Every row gives one point. Each copy is the shape, with its points in the same order, turned, moved and blurred by noise. Some copies are also mirrored. Which?

Shape:
[[ 15  29 -38]
 [ 17   7 -19]
 [-47   7  43]
 [ -8   1  26]
 [-35  20  14]
 [ 20  11  31]
 [-58  27  24]
 [ 22  30 -24]
 [ -2 -21  -2]]
Copy 1:
[[  7  10  58]
 [  4  23  30]
 [  4 -43 -29]
 [ 12  -8 -13]
 [  2 -37   4]
 [ 36  12  -8]
 [ -2 -61  -3]
 [ 19  13  47]
 [-14  14  -2]]
Copy 1 is: only turned
Copy 2:
[[ 20   5  22]
 [  9  14  -2]
 [-36 -45 -52]
 [-25  -6 -36]
 [-15 -39 -26]
 [-40  13 -15]
 [-21 -63 -33]
 [  4   9  22]
 [  6   8 -41]]
Copy 2 is: mirrored

Shape, 9 rows:
[[-40  -7 -19  28  29  25]
 [-17  15  23  -5  19  39]
 [-14  37 -11 -17 -35 -41]
 [-53 -20  -9   2   2   1]
 [ 36  24  12  15   4   4]
 [ -7  28 -20  12  19 -59]
 [ 66  -7   1 -15  -4 -13]
 [-26   1  25 -28  -1 -39]
 [ 15  27 -46 -23  -3  20]]
Copy 1 (9 x 6):
[[ 25  49   8 -42  -4  10]
 [-13  26  22 -14 -37  26]
 [-44  15 -61   6  -1 -14]
 [ -2  34   2 -44  23  30]
 [ -2  26  10  18 -27 -30]
 [ -9  64 -44  19  13 -10]
 [ 23 -13 -14  48  -3 -29]
 [-37  21 -13  14  22  26]
 [ 20  10 -48  -5 -51   9]]
Copy 1 is: mirrored
Copy 2, 9 rows:
[[ 14 -56  17   4  38  -8]
 [-12 -23  -3 -15  51  16]
 [-41  -1  41 -32 -31 -20]
 [ -3 -48   3   4  13 -42]
 [ -4  12  20   0   5  40]
 [ 10  12  64 -11  -9 -30]
 [ 14  31  -7  -2 -43  37]
 [-31  12  -1 -12   3 -44]
 [ 10 -31  17 -55 -20  30]]
Copy 2 is: mirrored
Copy 3:
[[ 30 -20  -2  12 -50   6]
 [-11   6  -3  -6 -29  34]
 [-37  -4  12  -2  22 -52]
 [ 18  14   5   6 -41 -26]
 [ -7 -14   7  12  36  28]
 [-20 -28  37  44   9 -33]
 [ -2  21 -14  39  65  17]
 [-29  35  32  17  -8 -24]
 [-19 -23 -51  21  12  -5]]
Copy 3 is: mirrored

Shape, 12 rows:
[[-17  18  10  22 -10  10   5 -57  49]
 [-27  -3 -14  21 -48  17  -6 -17  44]
 [-36  24   7  -3 -42 -27  13 -29  40]
 [-11 -31 -10   1  35  -6 -44  33 -21]
 [-10  53  12   8 -46  20  -1 -28  23]
 [ 12  -6 -60 -17 -22 -10   2 -41 -20]
 [-18 -10  -3   1  11  12  21  24  -5]
 [ -8  30  -1  50 -43 -23   5 -35  26]
 [ 52 -22 -33 -43 -31 -24 -14 -32  -5]
 [ 11  -2 -42  -9  32  -8 -11  34  16]
 [-32   0 -20 -18  30  -1 -19  13  -9]
 [ -6 -33  -5  -7  48   2   0  39 -17]]
Copy 1, 12 rows:
[[-11  41 -12  55   2   8 -19   6 -25]
 [ -7  27  -8  51  35  48  17 -20  -2]
 [-38  21 -25  53  26   1  -2 -20  -5]
 [ 58   9  38 -23  34 -22  26 -32   4]
 [-46  20   8  42  24  25 -22  10  26]
 [-24  65   7 -30  -7   7  21 -46   4]
 [ 21 -17  16  -6  -1  17   1 -26   2]
 [-51  27  11  47  22  15  22  13 -25]
 [ -7  69 -10 -15 -10 -19  49 -13  37]
 [ 36   0  -3 -45  27   0  18 -12   0]
 [ 23   0  14 -23  27 -14 -16 -38   2]
 [ 54 -16  26 -28  -5 -14  11 -23   4]]
Copy 1 is: mirrored
Copy 2 (12 x 9):
[[  0  16  -6  67 -40   6 -25  -5 -11]
 [-17  12  26  54 -44  26   3  22  16]
 [-25  -2  14  39 -47  29 -44 -12  19]
 [  4  11  -8 -35  38   0  12  42  23]
 [-40   6  12  36 -64  -4  -7 -15 -11]
 [  3 -47 -21   8 -54  -9 -13  59  25]
 [ -7 -15  21  -7  12  18  -4  28 -23]
 [-20 -14  21  66 -36 -19 -18 -13  25]
 [ 35 -41 -32 -17 -63   8   6  27  37]
 [ 32   4  24 -33  -3 -13 -13  45   5]
 [-13   9  -3 -27   7   7 -22  46   0]
 [ 20  -9   6 -36  42  14   1  41 -11]]
Copy 2 is: mirrored

Shape (16 x 12):
[[-32   7 -12   6  -5 -14 -23 -10  -3 -24 -17  22]
 [-27  20  -7  18 -29 -17 -13 -25  12   2 -16 -54]
 [-24  -3  -9 -23   0  31 121  28  25 -28  -1  11]
 [ -3  10  25  21 -15  -4 -17 -68  20   4  -5   0]
 [-22  29   0 -43  -4  68 -20   9  20   7 -21  -6]
 [-27   0  -5  22  -7 -14 -24 -49  13  36  97  13]
 [-22 -16  29  20  18  -9 -18 -12  -3 -22   7  16]
 [ 13  -2  -9  20  13 -17  25  29 -24  11 -12 -16]
 [ -9  39   1  20  17 -18   2 -16  -3 -25   3   4]
 [ 16  23  -7 -15  23 -22 -23  28  27   5 -22   5]
 [  1  12   3 -49   3 -18  24  -8  -4 -22 -14  12]
 [-12  30   6   8 -29  19 -22  14  -3  22 -18   7]
 [  1  23  -6   7 -28  -4 -11  29  -1  45  14 -75]
 [-22  -8  -9  13  15   9 -16 -13  -1  33 -23   1]
 [-37  10  33  13  13 -11  -6   2   8  38   2  18]
 [  2  16  -5  -5 -25   3 -15  30  22 -14 -12  -3]]
Copy 1 (16 x 12):
[[ -11   13    7   15   -6  -14  -18    9  -29   -1   50   13]
 [ -21  -40  -17   22  -46    0   12   16  -35  -33   24    2]
 [  31  -34  -52   12   46 -114  -19   -4   16    4    3  -34]
 [  -6  -11  -33  -27  -16   36    9   22  -31   -1   37   -5]
 [ -10    9   23  -27   -3  -31  -34   29    2  -61   -6  -34]
 [  20  -28  -14   -7  -10   49  -47    7  -81   44  -26   -1]
 [  -2   -1    2   10   28   16   -7   22  -12   17   29   23]
 [  -3  -10   -8   37  -15  -25    5  -26   25   13   -3   18]
 [ -30  -11   -2   16    9   -1   -3  -14  -23   12   36  -14]
 [   0  -17   46   -5  -18  -11  -13  -27   21   -6   34   -6]
 [  14    6   14   -1   -5  -48   18    7   -4   21   32  -35]
 [ -32    1    8  -22  -25  -20  -18    1   -8  -25   -1   20]
 [ -14  -54   12   22  -58   -4    7  -11  -14  -35  -47    8]
 [  -2    0  -12    9  -31    8  -35   20   12   -6   16   10]
 [ -21  -29    5  -14   -7    0  -36   29    6   30    8   17]
 [   1  -15   23   -9   -8  -33   -4  -19  -15  -32   18   13]]
Copy 1 is: mirrored
Copy 2, 16 rows:
[[ 13  20  34   6   4  10 -21 -21  -7 -10  -4  13]
 [ 35 -33  24  24  28 -17 -17   0  12   6   4 -28]
 [-28 -18 -60 -79  18  19  -6 -62 -18  35  -2 -27]
 [ -2  -6  72  14  21 -15  11  27 -32   0  -3 -21]
 [ -6 -38 -12  24  12 -26   7 -43 -49 -22  34  30]
 [ -8  54  34   5  -9 -49  35  43   0  19  55 -27]
 [-14  24  30  21 -24  -9   9 -18  -6   0 -35  -3]
 [ -1 -10 -30   0   7  16   4   7  30 -12 -23   2]
 [  1  13  17  12  -6   4 -18   9 -20 -20  -8 -29]
 [ 20  -8  -5 -13   7 -11  -7   8  -8 -64 -17  25]
 [  9 -21   6 -35 -27  23 -14  -5 -26  -5  -2   7]
 [  5  -5  -8  42  27  -8 -15  14 -22  -3   6  25]
 [ 25 -45 -36  35  13 -47  14  33  32 -15  13 -13]
 [ 11  -2  23  23  29   9  41 -10  -3 -15   3  10]
 [ 24  29   1  14  15 -16  32   4 -30   6 -15   5]
 [  1 -16  -1   2  15 -32 -33  -6   0 -11  -4  27]]
Copy 2 is: only turned

Shape (16 x 12):
[[-36   5 -17 -26   4   1 -24  27  -2  45  42  -7]
 [ 32 -23 -42  14   1  23  26   3  27 -45 -35 -35]
 [ 37 -14  17   7  13  -4  13 -20  37 -49   7 -57]
 [-67  34  11  -3 -12  -5  30  10  31 -15  15  -2]
 [ 37   8   3  32 -24  10  12 -30  23 -60 -32 -16]
 [-40  38   9  32   7  -4 -21  -3  27  -3 -16 -25]
 [ -8   9   9 -40 -15 -59  13  53 -20  59  10 -11]
 [ -7  34  -2 -14  39 -12  26  33 -10  77  23  -6]
 [-48 -16  35  50  -8  20   8  36  -5 -30 -11  -8]
 [-22  -1  17  15 -53  13   8  30   4  43  10 -18]
 [-17   3 -26  -8   0 -24 -13  42 -18  32   5  -9]
 [  1 -22  11  14   4  22  14 -61  16 -55 -30  -4]
 [-24  26  -9  18 -27  -3  17  13 -32  -4  44 -14]
 [-45  17  16   2 -28  32  16   8   1 -14  -7 -33]
 [-12  30   3 -31  17   3  -9  28 -27  21  -7 -34]
 [-12  24  26   0 -22  23  -4  43  12 -13  12  18]]
Copy 1:
[[ 16  30   2  21 -17 -22  49   7   7 -38 -12  44]
 [-10 -14  35 -42  39  22 -16  -9 -46  32  -8   6]
 [ 23  16  39   0  39  42 -38 -30   2  39 -18   4]
 [ 17   0  28 -36  -7  -1  14 -37  44 -56 -22   3]
 [-13 -14  22 -32  34  37 -34 -22  -1  40  22 -28]
 [ 35  -4  27  -5   6  12   9   2  17 -44   0 -35]
 [ -6  34 -28  14  11  28  11   4  15 -77  11  79]
 [ 28  16 -16  -2  -8  41  55  35  38 -43 -21  69]
 [  9 -57  19  -8  31 -35 -22   4  33 -27 -22   2]
 [-23  23  -6   1  21 -19   3  29  32 -43 -20  14]
 [  3   6 -11   7  15   0  34   6  -7 -50  13  51]
 [ 17 -23  13 -41 -12   8 -51 -23  -6  51  -5 -20]
 [  9   7 -14 -21  37 -23  38 -17  43 -22  11  27]
 [ 13   4  35 -37  16 -22 -16   4  34 -27  -3   4]
 [ 32  15  26   0   6   8  19  25  16 -32  31  50]
 [-31 -15  31   7   3   1  11  -4  49 -27   8   9]]
Copy 1 is: only turned
Copy 2 (16 x 12):
[[ 28  28  -5  23 -22 -35   7 -20 -10 -32 -15 -58]
 [-42   5 -45  -5 -12  14 -35 -29  -2  24  35  48]
 [-40  10   8 -16  -6  -9  -2   6 -37  57  11  36]
 [ 15 -10  -2  30  -9 -36 -56  -7 -22   2 -58 -16]
 [-37 -39   2  -2 -11  36 -23 -11 -10  36   2  48]
 [ 21   8 -12  17  -9  21 -30  10 -48 -12 -42   8]
 [  9   0 -17 -14  49 -59  30 -40 -10 -42 -29 -45]
 [ 17  22  22   6  25 -64  -9 -14 -26 -71  14 -26]
 [ 39   0   0  12  19  32 -67 -30  -9  30 -19 -18]
 [  9 -35 -10  17  14 -10 -24 -27 -38  -5   3 -63]
 [ 15  23 -27  -3   5 -15   7 -32  -1 -37 -12 -37]
 [ -3 -28  -8  -1 -20  24 -42  35  19  44   6  46]
 [ 10  -8  28 -17 -31 -12 -32 -44 -12  -9 -25 -38]
 [ 36 -25 -17  12 -19 -12 -50 -21 -28  13 -16  -9]
 [ 46   3  -7   0   0 -35  10 -31 -26 -24  -2  -2]
 [ 14 -14  14  57   4   0 -16 -43  -8  10 -19 -17]]
Copy 2 is: mirrored

Shape:
[[ 22  26  20   9   4 -15  -5 -16   4  14 -25   9]
 [  7  27 -12  25  51  21  22  -6   6  11  -7  16]
 [-35 -31  -1   0 -49 -13 -13  68  45   4  33  44]
 [ -5 -70  -7 -35  13  31   1 -19  29  22  18   4]
 [ -5  -4 -26  15   6  -5 -18  13  -8 -13 -35  -9]
 [-15 -15  26 -43  -4 -15  46  13 -28 -25 -48 -16]
 [-65   0 -23  -1  47 -13  50 -23  14  -3 -22 -25]
 [ 31 -10  23  -8   9 -45  37 -19 -14 -82 -41  -4]
 [-16  17  17 -29 -20  19  15 -26  -2   1  18 -22]
 [ -2 -23  10  20  11  11  -3 -47   5  15   7   8]
 [  9 -35 -11 -33   1 -53 -11  -9 -18 -15   4  11]
 [ 15   8  17  -8 -12   6   0  70   2  55 -14 -26]
 [ -6   8 -26  37  18  28  44  39 -21  25  -2  23]
 [-12  17  21  21  20 -40 -17 -23  11 -46  17 -55]
 [ -4  25 -25  -4   6  -5  36   8  12 -19 -17 -24]
 [ -2 -49  11  -9 -37   3  20 -28  35  50  19 -11]]
Copy 1 (16 x 12):
[[ 21  46   9   8 -20  -2  37  -5   8 -18  18 -16]
 [ 20  50  28 -32 -18  32 -17 -18   7 -12   6 -25]
 [-61 -49  17 -16  -8 -28  24  13  12  30  13  20]
 [-11  13 -41  17   6  10 -44  12  53  11 -16   8]
 [ 18   9  37  22 -27  -4  -3 -26 -10 -28  -7   9]
 [ 31   3 -22  12 -87 -12  17 -16  22 -16 -55 -20]
 [  5  53  25   2 -52   7 -45  -5 -12  12 -62 -37]
 [ 26  20 -20  25 -67  51  68 -21 -15 -37 -52  -1]
 [ 18  20 -22   6   5 -21   8   8   6  -5 -31 -56]
 [ 12  50 -20  12   3  20 -17  31   0 -11   6  -5]
 [ -8  31 -16  13 -16 -11  33  -2  11 -29 -50  43]
 [-14   0   3  -9 -44 -49   2 -35  43 -39  34 -25]
 [ 17  13  10 -60 -42  -4 -40 -31 -13  -8  19  -8]
 [-20  35  28  33 -14  18  30  15 -31 -66 -45 -43]
 [ -1  21  11   0 -32   7   3 -46 -14  -9 -31 -34]
 [-34  29 -66  28  -8 -20 -20  15  17  15  14 -18]]
Copy 1 is: only turned
Copy 2 (16 x 12):
[[ 34  -7   1 -41  -7  -9  -8   7  -7 -16   0 -20]
 [ 30   4  10  -2  11 -28  27  30 -41   0  22 -11]
 [-38  41 -38  -3  45  -4 -28  20  13 -61 -29  62]
 [ 10   7   5  41  26  21  43  19  55 -18   8  20]
 [-11 -10 -27 -11 -20  19  -1  30 -22   5   4   0]
 [-19  25 -17 -19 -49  32  27  -8  -2 -57  31 -30]
 [  0 -10   4  62 -37  -6   6  27 -33 -45  41 -23]
 [ -2 -28   5 -47 -64  35  54 -17 -40 -58  -6   0]
 [-16   9  30   4  -8 -10  -3 -35  18 -14  20 -13]
 [ 43   2  21  15 -12  -5  13   5  14   1  -7  15]
 [ -1  -5  19 -12  -6  71   5  14   0 -41 -21   6]
 [-16  44 -48 -27  33  -9  -7  18  14 -12 -13 -56]
 [ -6  60  -5   0   3 -31  21  58 -39   2   5  -6]
 [  1 -45  -2  21 -22  10  -5 -48 -44 -16 -33 -16]
 [-34 -13   4  -6 -17 -16  14  17 -29 -25  15 -24]
 [  8  14  14  23   2 -16   6  11  74 -33 -29  -3]]
Copy 2 is: mirrored
Copy 3:
[[-35  18 -13   4   5 -23  17 -12  18 -16  10   0]
 [-19   1  -6 -52 -37 -26  13   5  19 -23  21  10]
 [ 59  21  75  40 -11  19  -2 -24 -12 -29 -10  31]
 [ 41 -20  35   2 -24 -18 -13  20   5  21   8 -57]
 [ -9  -8 -18  -3 -19  29  16 -20  -8   2  25   8]
 [ 15  47 -31  -1  16  33  11  15  -6 -32  53 -50]
 [ 36  12 -16 -73  -9   1   9 -47  12  -3  56 -37]
 [-18  56 -30  -3  34   4  22  32 -22  19  87   0]
 [ 22  22 -26 -12  17 -15 -44   3  13 -16  -3 -22]
 [  6  10  -6 -15 -13 -34   9   0  18  31  -9 -19]
 [ -9  14  30   0  41  30   8  11  -5  26  24 -21]
 [  0 -16   1  20  -7   2  11  -7 -28 -87 -14 -22]
 [  2  21  10 -54 -57  13  20   6 -15 -44  -6   7]
 [ 17  -9 -41 -25  62 -26   9 -20 -13  19  33  29]
 [ -3  16 -15 -35  -7   3 -18 -21 -21 -25  49   1]
 [ 26  20  26  16  -4 -40 -18 -18 -21   5 -25 -61]]
Copy 3 is: mirrored
Copy 4 (16 x 12):
[[ -1 -14 -19  -3  -3 -27   7   8  40  18   2   2]
 [ 16 -11   8  22  27  -8  12 -33  13  30  24  -6]
 [  4  57 -38  16 -24  15 -46   5 -28   3 -31  81]
 [ 32   6 -50  13  21  19  23  -4 -40   3 -61  -7]
 [-19 -17  -6   7  16  24 -15  -3  32 -22 -17   9]
 [-48 -20 -20 -24  23  39   5  59  -3  30  -1   6]
 [  5 -32 -22   6  18  43 -27   2 -29   9  36 -53]
 [-19 -84   0 -10  23  27 -16  56  38  54 -19  22]
 [ 10  -2   9 -10 -12   1  30  38 -22   2  -4 -10]
 [ 47  -1  -2  -9  15   4   6  -2  12  10 -33 -19]
 [ -8 -50 -28 -43  13  -3 -21   8  -9   2 -46  29]
 [-46  50 -27  19  35 -42   6  21   8 -15  10  26]
 [  4  30  14  12  53  22   0 -28  11  16  35  37]
 [ 10 -41  39  12   0 -18 -48  41  -2  -3 -25 -24]
 [ -6 -33  -4  22  11  14  -3  25  -2   0  33  14]
 [ 54  26 -61 -16  15   2  10  37 -17 -13 -24  -4]]
Copy 4 is: mirrored

Shape, 15 rows:
[[ -6  21  19 -30  28  10 -18  -8   5   4  -9 -74]
 [121 -47 -20  20  14 -14 -15   9  -4 -34  -7  11]
 [ -3  22 -23 -31  -1  -4  -4  -7   2   6 -22  10]
 [ -2   6 -23 -12  17  -5 -16 -25   7  -2  -8  -9]
 [ -2  25  -7 -33   3  13 -14  -8  -3  14  29  -4]
 [  7 -40 -20 -18  -9  14 -13   3 -11  -2  -5   6]
 [ -6   8  12  -4   3  -4   3 -24  -3  -8  -4   0]
 [ 28 -22  -7 -22 -57  18  44   7  40 -37  -6  -5]
 [ 37   2  42  -5  23  11   0  14  28  -8 -19  -2]
 [ -6  11  16   3  27   3  -9 -10  10  -1  51  14]
 [ 22  18  27  51   4  72  -8 -46  -5   7  -3  -1]
 [  6   6 -10  38 -27  20   7   6  -8  -5   7   5]
 [  8   5 -12   3  26  19  23 -12  -6  13   1   1]
 [-11  20 -23 -27  25  31  -5  -2  -3 -35 -24  11]
 [ -1  -5 -18 -11  24  -2 -18   6  36   6  -4  -3]]
Copy 1, 15 rows:
[[ -8  -1   8  64 -24  16  16   6  20 -16  47  22]
 [ 21  51 -59  33  84   6   0  -5 -33  56 -31  15]
 [ 12   5 -31   5 -20 -31  11  -9  -2 -25   7  -3]
 [ -3  20 -20   7  -8  -4  20  -3  15 -24  -1  11]
 [ 24   7   2  19 -33 -14  33   0  14  -1   0 -13]
 [ 14   6 -19  18   3   6 -13 -28  -1  -6 -30 -14]
 [ -9   3  -4  -2 -21  -4  12  -7  -9  -1  -1  19]
 [-31  21 -23   1  -1 -13 -30 -36 -33  41  22 -54]
 [ 13  -8  -2  12  27   9  20 -12 -36  17  39  13]
 [ 11   0  17 -11 -14  16  52  13   3  17 -13  -3]
 [ 39  48  32 -28 -19  29 -12 -15   3  28  24  51]
 [ 15   5 -11 -25 -12  -2 -28   2  13  36  -5   4]
 [ 18  22   8  -2  -4  -2  -3  22 -12 -13  -1   2]
 [ 24  15 -45   0 -33  20   7  -2 -17 -30  17  -7]
 [  3  -1 -15   3  19   4  25  -6  16 -22  13 -13]]
Copy 1 is: mirrored
Copy 2, 15 rows:
[[-16 -30 -21 -41 -28 -45  35 -32   4 -11  17   6]
 [ -9 -17 -54  13 -16  98  27 -27  33 -46 -67 -23]
 [ -5  -5 -38  23   7   2  27  -4  -8   5  25  12]
 [ 14 -13 -27  -2   0   7  24 -16  20  -3  20  12]
 [-11   5 -47   5  10 -24  -4 -25  15 -11  24   5]
 [ 14 -15 -29   6  30  13   7  -1 -12 -24 -17  -2]
 [  5 -15 -16  16  -6  -4   2 -24  12   7  -2  23]
 [ 29 -31 -45  32 -38  25 -28  -4 -50 -11 -14 -29]
 [-24  -7 -39 -17 -34  15   8 -19  -5  19 -38   8]
 [  7  30 -34  -5   0 -16 -22 -36  37   6  -3   8]
 [-31 -46   0 -23  14  25 -52 -30  42  34  -4  -7]
 [ -7   0   9  24   3  21 -24 -14   6  -2   0 -29]
 [ -1  -6 -21  -4  17  14   3 -48  -1  12   8  -2]
 [ 10 -20 -42  13  17  -9  34  -8   8  37   7 -21]
 [ 16  18 -38 -23  -7  12  22  -3   4   3   9   7]]
Copy 2 is: mirrored
Copy 3, 15 rows:
[[ -2   5 -78  48  29   3  -1   0  21  -1  -8 -19]
 [-84 -45  46   5  47 -48  26  17 -18   6   7  33]
 [ 17  10 -16 -21  11  11  -4  13  16   5 -17   6]
 [ 13 -10 -32  -9  17  -7  18   2  14  -4  -2   1]
 [ 16  17 -37   5  13  17  29  32  -8 -17 -14  -5]
 [-28  -8 -15 -20 -18   8  16   9 -13   3  17  15]
 [ 18  11 -19  -1  14 -15   2   8   1  -4  24 -11]
 [  3  12  20  31 -32 -34  -9  21 -38  49   1  21]
 [-21   4   9  41  30 -10 -21  -9 -15 -25   3  -8]
 [ 23   6 -17  10  29   8  46   4 -36 -35  17 -14]
 [  4 -36  -2  24  -6 -29   2  45   1 -50  32 -68]
 [  4 -10  21   7  -5   4  27  27  -8  14  30 -36]
 [ 17 -26  -8   9  16  12   5  26   3 -14  21   4]
 [ 11 -22 -29 -25  15  12 -25  13 -20   9 -15 -15]
 [  6 -15 -11   5   9  11  16 -26   2 -10 -17  11]]
Copy 3 is: mirrored
